Each row is a point. Each table stands for the endless flat space through its points: a line for two points, a plane for three, and so on. Write the one point that lies in both, or say that there is none.

First:
[[ -6 -25 -19]
 [ 14 -25 -35]]
Second:
[[  8  -6 -36]
 [ -4 -36  -6]]
They share: no point

First (2 x 4):
[[-2 37 29 38]
 [ 2 13  5 22]]
Second:
[[ 0  1 16  8]
 [ 6 19  1 29]]
They share: no point

First (2 x 6):
[[ 18  21   5  -7 -10  -1]
 [ 24  11  -5   7 -14   3]]
Second:
[[ 19 -16  -9   7 -11  40]
 [ 48  -3   7  -6   8  -5]
 [ 25  -5  -8   7 -12  12]
 [ 13 -13 -14  11 -16  34]]
They share: no point

First:
[[  6  -8 -21 -18 -22  24 -28   9]
 [  6   4 -21 -22   2  16 -12  -7]]
Second:
[[ -7 -25 -32 -23 -13  27 -12 -24]
 [ -8  -3 -24 -33   1   2  -9  12]
 [  1  -5 -28 -27   5  13 -25   1]
 [ -2   2 -22 -27  -1   5  -5   9]]
They share: no point

First (6 x 11):
[[ 31 -50 -27  28  23  30  33  16  28 -38  12]
 [ 13 -33  27  -3   1 -26 -10  21   2  10  45]
 [-21  -9  -7   5  -3 -11 -11 -17  -8 -10  32]
 [-17   3  12   9  21 -29  -2 -15  10   0  26]
 [ 14 -33   5   6  30  -1  31  -3  38   1  21]
 [  9 -34  10   0  23  -6  26  -6  34   6  24]]
Second:
[[ 11 -20  18  19  27  -1  14  25  26 -11  41]
 [ -2 -22 -13  17   9 -18   0 -14   1 -26   4]
 [ 23 -32  12  17  19 -13  10  21  16 -21  29]]
They share: [  2 -20   0  18  17 -10   6   2  12 -19  20]

First, 3 rows:
[[-34   1  24 -22 -12  19  16   3  11  38  30  29]
 [-15 -11  21 -11 -32  24   7  27  -9  29   9  12]
 [ 16 -14  -6 -24 -16  20 -11  12 -14 -10  30  34]]
Second:
[[  0 -33  21 -11 -30  21   1  18   0  15  12  34]
 [ -7  -2   8  -9 -19   9   7  14   2  28   7  33]
 [ -7 -27  23 -21 -29  25   6  17 -10  13  23  25]]
They share: no point

First (6 x 14):
[[-24  11 -16  51  -2 -36  -5  28 -15   4   0 -12  35  17]
 [  4  13 -23  13 -20   0 -49  15 -13  23   2 -43 -10  -1]
 [-31  -5 -12  49   1 -20   0  15 -11 -10  -5 -10  16   7]
 [ 27  -4 -31   1 -36  26  18   1 -36   1   9   6 -34  -1]
 [ 17   8 -26  18 -30   1  17  14 -36   3  14   1  -7   5]
 [-23  -6 -14  29  -2 -10 -55  17   8  18 -13 -41  -3   9]]
Second, 2 rows:
[[ -7   0 -31  11 -17  -2   0   5 -23   4 -10  -7 -12   8]
 [-11   2 -43  -3 -19 -12  -2  13 -25   8 -10  -3 -14  18]]
They share: no point

First, 6 rows:
[[ 36 -31  22 -15   2  27 -14 -37 -28  16 -52 -49  19   3  39 -23 -14 -29]
 [ -2  15  18  -9 -32  -5  56 -41 -20  28  -6 -27  -7  29  -1  27  28  37]
 [  8  42 -11 -20 -32 -17  21 -33 -36  38 -16  24 -45  17 -35  19 -21  32]
 [ 35 -34  12 -19   8  38  15 -45 -25  30 -64 -40   5  10  33   7 -13  -6]
 [  9  12   9   8 -14  -3  11 -17  -8  -8 -20 -22  19  33  -2  -8  15  14]
 [ 35  12  -6 -16  -8   9  -9 -26 -28  33 -38  -9  -7  -3  -9   0 -28   0]]
Second (4 x 18):
[[ 10 -13  33  -9 -49  -3  21  -1 -25  21 -62 -32   7  11 -17 -15 -12  24]
 [ 21  40 -35   9  -2  -3   8 -60 -18  17   0  -9 -10  -1 -11  25  -8  -6]
 [ 11  36 -38  12 -13  -7  -1 -80  -8   4   2  -7 -12  -4 -24  27 -24  -6]
 [ 14  23 -15   3 -21  -3   9 -49 -17  13 -18 -16  -5   3 -17  13 -16   4]]
They share: no point

First:
[[-26  -1  11  14  -3  36  16   8  12  -1 -10 -17  18 -30  -2  -7 -24  23
   21  31]
 [  1 -52  32  44 -24 -18 -17 -16  12 -25  -1 -26   3 -30 -29  -1 -21 -19
    6  -8]
 [ -5 -34  29  38  -3   0  -5 -13  18 -16 -10 -20   3 -36 -14  -7 -21   2
   18  10]]
Second:
[[-35  12  -9  37 -16  -1  -5  -1  16 -40 -24 -27  29  -6 -40  32 -53 -22
  -25  33]
 [-46 -14  19  10 -42   5  20   5   2 -14  12 -10  -2 -25  11 -41 -33   3
    8  19]
 [-24  -7   8  19 -17   2   6   8  -3 -21 -24 -38  21 -17 -40  24 -40 -20
    5   2]
 [ -4 -63  50  -4 -35  30  15   0 -17  30  22 -34  19 -59 -15 -27   7  20
   35  -3]
 [ -9 -50  41  -1 -29  22  14   5 -16  18   9 -37  17 -49 -22 -15  -4   9
   32  -7]]
They share: no point

First, 3 rows:
[[-21  -1  -5  -2  -4  10 -11 -24 -14 -16 -22  -9 -33 -13  -1 -26   5   0
   -6   7 -16  27  14   6]
 [ -6 -12   3  43 -29  17  28  -9 -36  -8 -29  -5   4 -20  22  21  15  13
   29  35 -13  51 -15 -36]
 [-36 -54   9  13   1 -19  16  -9 -30 -32   7 -47 -32 -14  -2 -15 -15  19
   -1  41  -7   9  -3   0]]
Second, 3 rows:
[[-18 -17   0  17 -14  -6  12 -17 -24 -15 -15 -16 -19 -16   5 -16  -1  11
    2  29  -7  32   5  -1]
 [-17 -26  -4  11  16   4  -7   3 -31 -20   2 -43 -45 -18 -14   7  15   1
   -8  14 -24   8   4  -9]
 [  6   5 -12  27 -22 -32  18 -13 -24   5 -13  -6 -13 -22  -3 -24   5   9
  -14  33   5  44  23  17]]
They share: [-23 -23   2  14  -8   1   8 -15 -25 -20 -13 -22 -24 -15   4 -11   0  10
   4  26 -12  26   1  -6]

First, 2 rows:
[[ -1  33   6 -15  -1  23 -21 -22  16  -3  33   9 -30  12 -20  19 -12   5
   10  16  14  35  18   3]
 [ -5  29  18 -19 -15  11 -17 -22  22   9  23   3 -24  16 -18  15  -8  -5
   20   6  14  21  16   1]]
Second (4 x 24):
[[-14   8  30 -42 -31  -5  -9 -51  18  17  17   3 -28  46  -8  11 -34 -13
   12  -2  33  26  49 -21]
 [-24  36  36 -24 -23  -1 -23 -25  12  29   9 -13 -24  16  -2   9   8   1
   24  20  19  12  17  -7]
 [-15  48   9 -15 -47  -7 -44 -28  27  35 -15  17 -30   1 -29 -18 -13 -32
   12 -19  -8  27  17  -4]
 [-10   9  48 -31   3  13  11 -20  14   3  47 -26 -14  37   6  43   8  20
   37  34  42   0  17  -2]]
They share: [ -7  27  24 -21 -22   5 -15 -22  25  15  18   0 -21  18 -17  13  -6 -10
  25   1  14  14  15   0]

First:
[[-24  -3  25  -4   5 -17  11 -27 -17   4 -12  32   0  -3 -11   5  13  36
   -2   7   4   2   1  22]
 [-17   1  27   9  14 -24  15 -23   0  20  -4  28 -12  -5  -1   0   5  32
    2  -3  -2   3   2  16]
 [ -8  11  34  10  26 -30 -10  -4  12   6  21  17 -18   1  14  -9 -19  21
   32  -9   2   1 -25 -14]
 [-17   5  30  20   4 -28  18 -20  10  20 -10  40 -12   4  -7  -6   6  44
    5   2  -4  -1   2  19]]
Second:
[[-18 -10  26  15  13 -19  29 -38   3  40   3  28 -35 -24  31  10  21  18
  -18 -21 -15   6  27  -7]
 [ -6   8  22 -13  41 -31  13  -8 -15  24  -3  16 -15  -8  -9  14   3   6
   20   9  -3  24   9  27]
 [-25 -26  43  13  15 -23 -24 -39 -36 -13  23  -9   1 -26  14  -7 -18  36
   -9 -22  22   1 -23   8]]
They share: no point

First (3 x 24):
[[  3 -18  12 -13  12  10 -28  29  -9  -4  -1  -9  10   4  23 -12 -18  26
  -10   6  -4 -16   1  10]
 [ -5  -8  12 -19  14   0 -22  23  -5 -16  13   5  10  14  25 -22 -10  24
  -20  14  -6 -14  -7  -2]
 [ 22 -11  27 -22  23  30 -34  29 -26 -16  -8 -37   1   8  28 -19 -10  21
   10  -4 -12 -23   2  28]]
Second, 3 rows:
[[  7  -4  15 -26  26   1 -32  27 -11 -28  13  -4   9  21  20 -28  -6  27
  -19  12 -15 -17 -17  -6]
 [ -2   4  14 -28  19  -5 -24  32 -13 -17  16   8  10  14  26 -22  -8  26
   -6  12 -11 -15 -17  -2]
 [ 17  -4   1 -10  16   9 -32  17 -15 -30  -5  -4   7  27  16 -32 -10  25
  -17  28   5  -5  -1  10]]
They share: no point

First, 6 rows:
[[-16  29  15 -10 -20 -23 -17   5 -13  16  12 -42 -35  11 -30  -1 -37  -5
  -39 -10  38  -7  18 -12]
 [-38 -11  -5  44  21 -14  12   5 -40 -12  55  -6 -18   3  -4 -28 -28  20
  -30  12  -2  28  35  -9]
 [-40 -14   1  26  42 -44  22  16 -21 -32  15 -15 -22  12 -28 -19 -18 -22
  -27  18  -2  41  52  -3]
 [-22  17   3  35  35 -35  11  -5 -31 -24  26 -29 -31  12 -40 -18 -13 -20
  -34  20  -3  43  45  -2]
 [-16   3   3  15  33 -41   1  15   1 -18 -14 -27 -23  16 -36   4 -11 -36
  -24  16  13  27  37   4]
 [-27  13  17  18  -2 -20   8   0 -20   7  24 -24 -19  12 -20   1 -14  -7
  -21   6  26  16  29   1]]
Second:
[[-44 -22  -5  37  50 -43 -36  18  18 -26 -16   8   4 -21   4 -26 -43 -19
  -24 -13   3  31  25 -34]
 [-22  -7 -16  16   5  -1   4  31 -10  15   9 -23 -48  34  -5  27  -6  24
   -1   9  30   0  30  39]
 [-27 -25 -17  19  20   1  -9  16  -3  21   8 -15 -29  12  -7  11 -26   2
  -18   2  24  -8  16  13]
 [ -6 -23 -20  32  26  -2 -24  -5  -7  17  22 -17   0  -4 -23 -21 -57 -30
  -49   6   4  -6 -16 -26]
 [ -7 -10   2  20  24 -32   5  39 -12 -36  10  -4 -15   5   2   4   6  31
  -29  33   9  19  59   3]]
They share: [-16 -12 -11  27  23 -18 -12  20  -5  -6   9 -12 -16   7  -8  -4 -26   1
 -26  10  11  11  21  -3]

First (7 x 24):
[[ 57  -6  73 -12  40  19  18 -11   4 -18  26 -22  24 -41 -15 -34 -19  33
   13 -34  21  38  47   1]
 [ 24  13  42  -6  28  27  28  19 -19 -38  13  14  27  -7   1 -17  -6  34
    7 -43  22  52   7  29]
 [-16  12   6 -16  -6  16   4  25 -24 -30  18  13   0  53  76 -24 -25  33
   47  21 -42  60  11  15]
 [ 17   7   5 -18  18  18   2  22  -8 -12  17  15  32   0   9 -31  -1  31
   31 -43  19  17  -8  11]
 [  0  -5  -8 -12   3   3 -29   8 -22   0   8 -24   2  17  11 -34 -35   7
   25 -10  -8   2  38  -1]
 [ 13   4  10 -31  31  28  20  10   1 -29  29   4  46 -16 -13 -45  12  35
   29 -52  36   9  -5  31]
 [-20  14  -9  -2   9   7 -13  19 -27 -17  33 -35  -5  22  21 -46 -39  31
   15  -1 -12  20  42  10]]
Second (2 x 24):
[[ 13  -7   5 -22   9  19   3   6 -18 -22  12  -6  14   7   7 -27 -15  16
   28 -30  -2  27  14  14]
 [ 18 -12  -1 -25   6  21   7   3 -18 -23  18 -11   9   4   6 -28 -15  18
   31 -36  -9  33  10   9]]
They share: [  8  -2  11 -19  12  17  -1   9 -18 -21   6  -1  19  10   8 -26 -15  14
  25 -24   5  21  18  19]

First, 7 rows:
[[ -7  13 -20 -10 -35  -6  49  -3  -6 -18 -12  -7  34 -31  -5  69 -36  13
   -1   7 -11   7   8   8]
 [ 22  11 -11 -30 -25 -29  19 -21 -10  -7  -5  -9  21 -25   0  26 -13  25
   -3 -34 -26  17  13  28]
 [ 20   4  22 -24  -8 -14  23   2 -33 -23   5 -13  -1 -21  17  18 -19  21
    8 -18 -33  25  -8  36]
 [ 38   4  -9  25 -41 -24  23  24   1   4  13   4  34  20   9  17  -9  24
   39   5 -13  53 -33 -28]
 [ 15  30  -7  17 -46 -26   7 -18   4   2   4   6  30 -17 -14  51  -4  34
    7  11  -5  35  13  -1]
 [ -5   5  25  44  12  -7  36  23   8 -24  45  13  -2   3  18  25 -49  13
   23  62 -13   9  -7 -13]
 [ 38   7  -4  21 -17 -45   9   3  11   5  32   9  22  23   5 -11  -6  35
   31  -3 -15  39  -8 -13]]
Second (4 x 24):
[[ 10  13 -15  18   4  -3  15 -16  -7 -25  35   0  -8   1 -10  25 -38  28
   15 -11 -45  16 -12  16]
 [ -4  11  23  20 -16 -39  45  16   1  -9  21  -6  16  11  26   5 -18  30
    1  19 -15  38  20 -22]
 [ 12  13  13  13 -22 -29  31  11   4  -2  15  -5  25  -2  23  15 -18  16
    9  21 -11  25   8 -15]
 [ 19  16 -18  14  -2   1   8 -17  -4 -18  30  -2   1  -7  -7  29 -36  17
   18  -6 -40   8 -16  16]]
They share: [ 17   8   2  11 -16 -21  24   4   1  -9  18   3  16  -4   8  23 -24  21
  16  10 -18  23  -4  -1]
